Every row gives one point. Any point is a mix of the corners, with weights that add up to 1. It lies inside the corners' shape when no weight is negative. Is each point inside? If not, which corners have a negative weight?
In the rows, 128 means zero.

Corners:
(1): [ 85 110]
(2): [119  60]
(3): [178 203]
Points:
[167 185] => inside
[180 181] => outside (1)
[163 184] => inside
[ 90 111] => inside
[114  82] => inside
[133 156] => inside
[ 90 112] => inside

Corners:
(1): [153 212  84  74 144 217 138 196 211]
(2): [107  91 146 113 127 124 113  56 148]
(3): [ 68  43 130  82 144 164 168 162 181]
(4): [ 90 103  97  68  96  73 163 137 110]
(5): [116 138 113 246 167 106  75  77  90]
(6): [207 174 183 181 161  59 183  19 154]
(7): [207 142 135 237 128 109  95 109  75]
(8): [148 192 109  29 165 212 181 224 151]
(9): [134 162 175 149 113  92 141 121 102]
(10): [147 201 111 108 101 146 224 117 125]
Points:
[121 135 130 108 137 148 152 148 151] => inside
[142 142 148 148 143 111 151 102 135] => inside
[119 149 111  95 125 159 152 162 140] => outside (6)
[134 149 133 179 148 112 121 100 115] => inside

Corners:
(1): [168 128 123 158 116 107 198 111  80 112  75 160 148  80  71 164  87  89]
(2): [116 117 143 101 161 166  80 124 100 138 130  79  73 140 131  65 186 160]
(3): [158  80 128 105  94  99 170 172 160 140  92 118 151 142 134 151 151  70]
(4): [112 137 152  96 169 141 120 152 140 168 130 159 107 154  79  74 149 141]
(5): [123 114 174 186 122  86 249 129  82 156 134 137 143 105 137 150  64 103]
(6): [149 145  84 190 150 133 153 116 106 115 112 144 140  81 195 125  57 183]
(7): [142 107 145 167  82  75 180 158 157 129 114 174 166  52  91 151 157 121]
(8): [101 135 100 123 140 145 112  61 128 101 105 180  63 140 162  86 148 196]
(9): [124 174  78 118 170 126 119 103  95  51 127 182  46 128 164 166  84 167]
(10): [ 73  91 161 134  89 168  70 194  88 187 135 113 168 133  86 111 148 157]
(11): [114 125 168  75  96 102 183 144 135 184  91 121 144  77 117 163 134 103]
(12): [116  72 108 149 109  76 186 129 109 141 127 133 196  58 104 149 112  74]
(13): [112  97 162  58 178 150 111 146 108 136 125 117 138 194 101 110 150 173]
(14): [154  73 166 113  65 116 157 143  41 190 129 150 162  91 122 145 144  92]
(15): [130 177 136 175 194 162 131  74 103  96 107 155 106 137 201 117 130 139]
(16): [104 201 119 115 118 125 168 119 103  89 121 135 122 129 205  87 134 156]
(17): [133 188  87  83 122 170 132 118 148 109 156 138  84 143 136 128 163 159]
(18): [144 195 113 159 163  90 105  92 114 128 125 119 103 156 170 117 125 177]
(19): [102 103 180  90  99 185  84 136 170 144 158 100 135 147 131  72  97 129]
Points:
[118 119 145 112 117 128 151 136 126 137 123 149 134 121 110 125 128 119] => outside (2, 6, 18)
[137 120 138 119 101 104 170 142 131 144 119 133 137  91 121 138 124 107] => outside (8, 10, 13, 15)
[126 116 139 115 118 128 152 129 111 133 116 145 128 116 117 131 133 118] => outside (6, 18)
[125 115 143 113 122 137 143 135 114 141 121 135 130 118 124 119 128 129] => outside (18)
[129 163 125 106 147 165  97 132 106 123 134 124 105 161 154  91 136 162] => outside (5, 7, 8, 11, 12)
[134 126 124 111 142 125 125 115 132 132 118 137 115 128 141 122 147 139] => outside (1, 5, 10, 16)
